Each point is reached from the start by the listed moves, each made 0, 1 or 2 times, or once backwards (-1), plus a little noise. Is the number of moves made odd or even? Then give how often each move was made.

Moves:
(1): [27 -1 -7 -1]
(2): [  7  31  16 -14]
(3): [ 7 -6 35  8]
Start: [  2 -25  -3  20]
Points:
[24 -6 84 24] => odd (0, 1, 2)
[-18 -67  60  50] => even (-1, -1, 2)
[ 64 -33  20  25] => odd (2, 0, 1)

Moves:
(1): [ 38 -11 -11  -2  -6   0  -7  -1   6  -4]
(2): [ 13  34  -9  11  -6 -13  -5  17 -11   4]
(3): [11 10 37 -7 -3  8 -5  0 17 -8]
(4): [  3 -17   6  34   3   2 -10 -24  -9  -8]
(5): [  6   3   0   5  30   1   1  -1 -12 -14]
(6): [  4   6 -12   9  -7  43  21   2   6  18]
(7): [ 5 -1  6 15 -2 -4 28 -1 -1  0]
(8): [ 3 -9  8 22 18  1 -1 41 17 -3]
Start: [ -1   8  15   5   0 -24  -4  22 -11 -18]
Points:
[ 11  50  96 110 -13  61  45 103  54   9] => odd (-1, 1, 2, 1, -1, 2, 1, 2)
[112  70  14 -10  -7 -85 -51   9 -41 -55] => even (2, 2, 1, 0, 1, -1, 0, -1)
[ 80 -57 -18  60  -2  78  12 -82 -23 -23] => odd (2, -1, 0, 2, 1, 2, 0, -1)
[ 37   0 -31   9  73 -31   6  82 -21 -37] => even (1, 0, -1, -1, 2, 0, 0, 1)

Moves:
(1): [ 16   1  -4  -5  -7 -11   5   0  -1  10  -4   1   3   3  -5   5]
(2): [ 4 25 -3 -6  2 -6 -4  3  3 -9  6 11 -1 10 -4  6]
(3): [  3   6  14  -5  -3  -5   5  -6   4   9  -5  10 -10 -10  -2   5]
(4): [ -7   8   4  20  -2 -11  -1  10   2  -3   1   1  -7  -4  13   0]
(5): [ 8 -5  1 10 14  5  3 -9  3  2  0  0  0  2 10  2]
(6): [ 3 -1  4  5 -4 12  5  1 -4 -3  9 -7 -1 17 -8 -3]
(7): [-2  9 -5  4  2 -5 13  1 -5 14 -1 -9  8 -5  2  1]
(8): [  4   0   1  -4   6  -1 -11  12   2   4   2  10  -3   5 -16  -1]
(9): [-1  2 -1  3 -3  4 14 -7 14  7  1  7  2 14 -6 -1]
(10): [  2   3  -6  -7 -11   2  -9   3   2  17  -1  -4  -2 -12  -2  14]
(11): [ -2  -6  -1  -7 -10   6   9   1 -11   9   4  13  -5  11 -12  10]
(12): [  4   0   6  10  -5   5   7  -1   0   8 -14  10   0   0   1   4]
(13): [ -1   9  -1  -3 -10  -9  -9  -8  -3   7  18  -6  19  -7  -9   7]
(14): [ -6  -3   8  11  -9  -5 -12   0 -11  14 -12  -4  -8  10  -1   6]
Start: [ 7  6 -6 -3  8  1 -6  9 -4  1 -1 -9  3 -1 -7 -8]
Points:
[ 22  30  11 -47 -19 -38  23  17 -28  44   1  51  12 -35 -56  21] => even (1, 0, 2, 0, -1, -1, 1, 1, -1, -1, 2, 1, 1, -1)
[-12  25 -43  -9 -35  -3  -2  27   2  30  59  -2  15  -2 -24  30] => odd (0, 0, -1, 2, 0, 0, 0, 0, 1, 2, 2, -1, 1, -1)
[ 20  45  -3  26 -21 -18 -12  10 -13 104   6  53  19  19 -49  64] => odd (0, 1, 0, 1, 2, -1, 1, 2, 1, 1, 2, 2, 2, 1)
[ 15  -4  22  -4 -59  -1 -54  -8 -26 121 -27  -9  14 -31 -55  52] => even (0, -1, 1, -1, 0, 0, 0, 1, 0, 2, 0, 2, 2, 2)
